Each row is a point. The points of each table are mixes of a few directions, plus a little noise. How many directions does each table use, and how many do they share? Where both have some left over, give the other angles between the two spaces (their principal angles), to ten degrees, smallest first.
In the rows, zero is written as 128.

First, 7 rows:
[[135 135]
 [118 118]
 [131 130]
 [ 87  85]
 [181 183]
 [142 142]
 [103 102]]
Second (4 x 2):
[[ 98 142]
 [166 110]
 [ 85 147]
 [162 113]]
Directions: first 1, second 1, shared 0; angles 70

First:
[[109 130 139 130 142 139]
 [134 127 124 128 123 124]
 [100 132 145 131 150 145]
 [122 129 132 129 133 132]
 [221 115  71 116  55  70]
 [ 81 135 156 134 164 157]]
Second (8 x 6):
[[125 167 113 123 172 160]
 [120 142 113  64 189 161]
 [130 118 133 138 110 117]
 [127 120 129 111 131 127]
 [127 139 123 124 142 138]
 [125 106 130  89 133 124]
 [133  86 146 146  72  90]
 [138 147 137 230  74 108]]
Directions: first 1, second 2, shared 0; angles 60

First:
[[152  72  73  60  89 109 174 203 148 129 112]
 [130 122 123 121 124 126 132 135 130 128 127]
 [126 134 134 135 132 130 123 120 126 128 130]
 [103 185 185 197 168 147  81  51 108 127 144]
 [123 140 140 143 137 132 118 111 124 127 131]
 [148  84  85  75  97 113 164 187 143 129 116]
 [110 168 168 177 157 142  95  74 114 127 139]
 [132 117 117 115 121 124 137 143 132 128 125]]
Second, 11 rows:
[[137 111  90  86 103 111 151 139 121 109 133]
 [152 142  86 180 112 122 149 121 208 104 115]
 [108  94 100  50 115 140 180  83  86 164 144]
 [126  91 141 125 136 155 151 165 156 192 103]
 [142 110 127  99 116 107 115 197 114 109 121]
 [126 140 149 128 135 117  98 142 101 107 134]
 [143 115 118 147 123 131 140 164 174 139 108]
 [125 129 152 127 138 127 107 147 109 130 127]
 [113 206 167 213 159 130  74  41 118  87 151]
 [118 115 130 107 131 138 141 115 113 152 131]
 [118 154 149 146 142 128 104  95 106 115 140]]
Directions: first 1, second 4, shared 1

First:
[[119 183 163 128 182 128 193 179  74  91 197 120 145  96  77 109 137 106]
 [130  94 120 126 124 153 131  90 202 143  87 110  86 115 137 127 161 126]
 [145 140 119 137  93 126  96 130  97 138 118 148 170 137 164 135  95 147]
 [112 118 133 118 153 117 144 133 137 120 141 120 101 132  98 126 144 114]
 [166 164 133 151  95 178 130 122 127 137 105 130 176  85 180 120 118 149]
 [131 119 131 129 133 151 143 111 170 132 109 114 106 109 129 123 153 124]
 [111 147 130 121 139  78 116 168  46 112 178 151 157 164 103 134  91 125]
 [109  60  95 113 107  93  71  91 169 152  90 135  83 184 134 149 124 133]]
Second, 8 rows:
[[115 173  85 147 110 144 123 124 149 154 114 146 178 123 138 150 126 133]
 [ 90 169  77 130 142 161 133 141 149 116 119 119 179 122 127 153 121 126]
 [184  94 213 131 108 111 149 111 111 126 146 110  65 112 132  98 162 118]
 [126 121 150 122 142 122 147 132 127 110 145 103 103 127 111 125 151 109]
 [191  41 211  97 138 137 115 130  79  82 121 105  60 112 163  68 103 152]
 [112 163  91 144 114 130 122 124 145 155 120 149 165 132 129 148 125 131]
 [ 71 173  45 141 128 108 109 131 152 169 123 171 179 161 104 168 113 130]
 [135  92 154 111 143 113 125 133 110 111 136 122  91 137 119 111 124 128]]
Directions: first 3, second 4, shared 1; angles 30, 80
